Each row is a point. The points of each table are mixes of a few directions, plus a little noise. Count the directions of each table, and those that both share. Where both have some left over, give the other angles between the two spaces (their principal angles), to ten degrees, smallest first.

First, 7 rows:
[[-13.9 -15.6]
 [  1.2   1.3]
 [-17.1 -20.1]
 [ -0.5  -1.0]
 [ 19.4  22.6]
 [ -5.6  -6.4]
 [ 16.9  19.6]]
Second, 7 rows:
[[ 10.4  12.1]
 [  8.1   9.3]
 [  2.9   3.2]
 [  7.9   8.9]
 [  5.7   6.8]
 [-29.3 -34.2]
 [ -5.9  -6.6]]
Directions: first 1, second 1, shared 1

First, 5 rows:
[[  0.7  -0.6  -0.1]
 [-16.0   4.5  -3.4]
 [ 44.1 -13.2   9.7]
 [-12.4   3.6  -3.1]
 [-15.7   4.6  -3.4]]
Second (6 x 3):
[[ 15.7  -8.0  15.8]
 [  3.5  -1.8   4.3]
 [ 22.3 -11.1  21.4]
 [-17.5   8.5 -16.7]
 [ -1.6   0.9  -1.9]
 [-23.8  11.5 -22.5]]
Directions: first 1, second 1, shared 0; angles 30

First, 6 rows:
[[-14.3  -9.2  19.4 -15.4]
 [-12.1   0.7  10.3 -18.4]
 [  1.3   0.8   3.5 -27.1]
 [ 14.4 -10.6  -5.7  30.5]
 [  9.3   6.0 -11.9   6.3]
 [  1.0  12.1 -15.1  23.8]]
Second (7 x 4):
[[-15.8  13.1  -1.0  -0.2]
 [-17.1  15.6  -6.0  22.0]
 [ 22.1 -22.1   5.8  -6.3]
 [-14.2  -4.7  13.8  -5.8]
 [ -9.2  22.0 -13.2   5.2]
 [ 16.2 -24.9  13.5 -12.7]
 [ 18.8   1.5 -12.3  -1.7]]
Directions: first 3, second 3, shared 3

First, 8 rows:
[[-14.5  16.9   5.6 -20.3 -27.3   9.7]
 [ -4.1   3.1  -4.4  31.0  -9.0 -17.0]
 [-21.1   6.5   9.0  -7.1 -35.2   2.6]
 [ 14.5 -13.8  -4.1   8.6  26.7  -3.8]
 [ 22.6   3.4  -8.2 -18.4  35.6  10.7]
 [  4.2 -11.3   0.0   8.5   9.3  -3.6]
 [ -9.1  -6.1   6.3  -1.9 -12.7   1.2]
 [  8.6   2.0  -4.8   0.4  12.8  -0.1]]
Second, 8 rows:
[[-14.7  -9.0   4.8  -8.0 -11.4   4.5]
 [-48.0  -7.9 -40.5  17.9  18.2  -7.9]
 [ 20.9  12.2  -4.8  21.5  10.2 -12.1]
 [  7.1  -0.7   5.5   8.7  -3.5  -4.9]
 [ 12.1  -5.6  20.0  -9.0 -11.8   4.5]
 [  5.5  -3.7  12.4  -3.1 -10.7   1.3]
 [  5.1 -10.9   6.6 -14.9   7.3   8.6]
 [ 12.6  25.5  -4.2 -12.8   2.0   6.1]]
Directions: first 3, second 4, shared 3

First, 9 rows:
[[ 13.8 -10.2  -5.1  -1.3   5.2   6.4   5.8  12.8]
 [-10.8  -1.4   3.3   0.5   5.2  11.4 -31.2 -12.5]
 [ 20.3  45.5 -23.3   0.4   1.3  12.6  23.1 -15.9]
 [-21.1 -10.8   3.5  -3.0  -6.0  -8.5  -7.4  10.4]
 [  8.5  12.4  -3.4  -0.1  -2.7 -10.9  17.5  24.6]
 [-10.2 -27.8  18.8   1.2  -4.1 -17.2  -3.4  12.6]
 [ 29.7  30.4  -0.5   6.8  10.2   9.4  -0.1 -12.7]
 [-11.2 -23.1  -0.6  -3.1   1.6   9.5 -13.7  -7.7]
 [-19.4 -14.9   7.3  -1.3 -10.8 -13.1   9.1 -12.0]]
Second (9 x 8):
[[ -0.5   0.4  -0.4   0.0  -1.0  -0.4   2.6  -3.2]
 [ -5.3   2.2  -3.2  -0.5  -9.4  -3.2  25.7 -34.1]
 [  3.7  -1.2   2.1  -0.4   6.5   2.5 -17.7  23.7]
 [ -5.8   2.5  -3.8  -0.8 -10.8  -4.2  28.4 -37.5]
 [  5.0  -2.2   3.2   0.3   9.8   3.8 -26.0  35.0]
 [  2.3  -0.5   1.3   0.4   4.4   1.4 -11.7  14.9]
 [  6.6  -2.6   4.0   0.4  12.0   4.5 -32.7  43.2]
 [ -6.5   2.6  -3.8  -0.5 -12.5  -4.4  32.9 -43.7]
 [  0.8  -0.3   0.2  -0.1   0.9   0.3  -1.7   2.5]]
Directions: first 5, second 1, shared 1

First (10 x 9):
[[ -2.0  11.0 -14.1  10.6  -6.7 -26.3  21.6  -4.2   4.6]
 [  0.5  18.4  16.4   7.4 -12.3   5.1  29.8   9.0  -6.8]
 [ -2.9 -18.1 -14.1 -10.7  12.0 -11.5 -23.1  -2.8   7.1]
 [  2.6   9.1   9.1   6.8  -6.6  11.3  10.2   0.2  -4.5]
 [ -5.5 -11.4 -12.3 -10.5   7.8 -23.2  -6.4   4.2   6.9]
 [  5.1  -1.9  27.2  -4.9   0.5  44.1 -14.0   5.5 -10.8]
 [ -6.4  -4.8 -17.0  -6.1   4.2 -36.0   6.8   4.2   8.6]
 [ -0.8  -4.4  34.3 -17.6   1.4  31.7  -3.9  22.1  -9.7]
 [  4.3   1.8   1.4   6.6  -1.4  14.9  -6.6  -7.8  -2.3]
 [  5.2  -0.4 -31.1  18.6   1.7  -9.8 -15.1 -29.7   7.3]]
Second (10 x 9):
[[ -0.6   9.6  -0.1   6.5  -6.2  -7.3  17.2   0.8  -0.6]
 [  0.5 -19.2  -0.2 -12.3  12.7  15.2 -33.8  -1.8   1.1]
 [ -1.8  30.3   0.1  19.8 -20.1 -24.5  53.5   2.7  -2.2]
 [  0.6 -16.3   0.1 -10.4  10.9  13.1 -29.2  -1.5   0.7]
 [  0.1  -2.4   0.1  -1.8   1.8   2.1  -4.0  -0.5   0.5]
 [  1.4 -29.9  -0.3 -19.6  19.8  23.7 -52.7  -2.6   1.6]
 [  0.3  -5.4   0.1  -3.6   3.7   4.0  -9.5  -0.8   0.3]
 [ -0.3   6.7   0.2   4.3  -4.7  -5.4  12.1   0.5  -0.7]
 [ -1.3  22.7  -0.6  14.8 -14.7 -18.1  39.8   2.0  -0.9]
 [ -0.3   4.3   0.3   2.8  -2.8  -3.3   7.8   0.7  -0.3]]
Directions: first 3, second 1, shared 1

First, 10 rows:
[[  7.7  -1.8   4.4  12.5   4.7 -14.0  -0.5 -12.1  -2.3  -4.1 -18.4]
 [  8.7  25.5   5.2   7.6  35.3  10.9   3.9 -13.2  18.3   2.1   7.5]
 [ 10.8 -19.8  -1.4 -14.9 -26.0  -1.7  -0.3  36.8  -6.1 -18.0  15.6]
 [  6.1  -8.4 -10.4  17.0  -6.0  -0.7   2.0   7.2   6.9  -7.6   5.7]
 [-31.3  -0.2 -11.2  -9.3 -11.7  13.8  -1.6  -4.3  -5.0  20.5  11.5]
 [ 11.9   0.6  13.7  -9.1   3.4  -9.9  -1.7  -0.1  -5.7  -5.4 -12.7]
 [-18.3   1.6  15.8  -9.8   1.2 -20.8  -8.6 -40.8 -23.3  22.0 -46.8]
 [ 13.3   1.9   1.9   9.2   7.7  -4.7   2.5   1.2   6.0  -9.1  -1.8]
 [  9.4  -6.5   5.0 -10.8  -8.4  -3.2  -1.2  15.5  -5.3  -9.5   2.0]
 [-19.2   7.2 -21.5   7.8   2.0  29.2   6.3   6.8  16.8  10.7  36.9]]
Second (10 x 11):
[[ -2.4  20.7  10.1  -3.4 -18.2  -8.1  15.7   6.8  27.9   2.7  -5.0]
 [  5.7   0.9  24.3  -3.2  -9.5  -1.6  21.9   7.7  28.5  -3.3  -4.7]
 [  6.1   3.9   3.8  10.7  -2.8   8.2 -30.5  -6.1   1.5 -20.0   4.7]
 [ -3.7  15.7 -13.2   3.4  -5.4   1.8 -20.7  -3.3  -2.9  -2.2  -1.6]
 [  1.7   3.2   0.7  12.6   3.1 -10.1 -36.0 -12.2 -18.2 -21.5  21.5]
 [  3.8 -21.7   8.1 -10.6   8.6   8.6  33.5   8.2   6.0  13.7 -11.4]
 [ -0.8 -28.0  -1.3  -1.8  19.3  -5.5  11.6  -3.4 -27.7   7.0  11.1]
 [-10.5 -17.8 -21.5 -18.9  11.9  -2.0  43.5   9.2 -15.2  38.9 -11.5]
 [ -5.0  16.7 -15.8   4.9  -4.5  -0.5 -29.3  -6.5  -8.7  -5.2   2.8]
 [  5.5   3.0   6.7   4.6  -2.8   9.3 -11.2  -1.2  11.3  -9.9  -3.9]]
Directions: first 4, second 4, shared 0; angles 50, 80, 80, 90
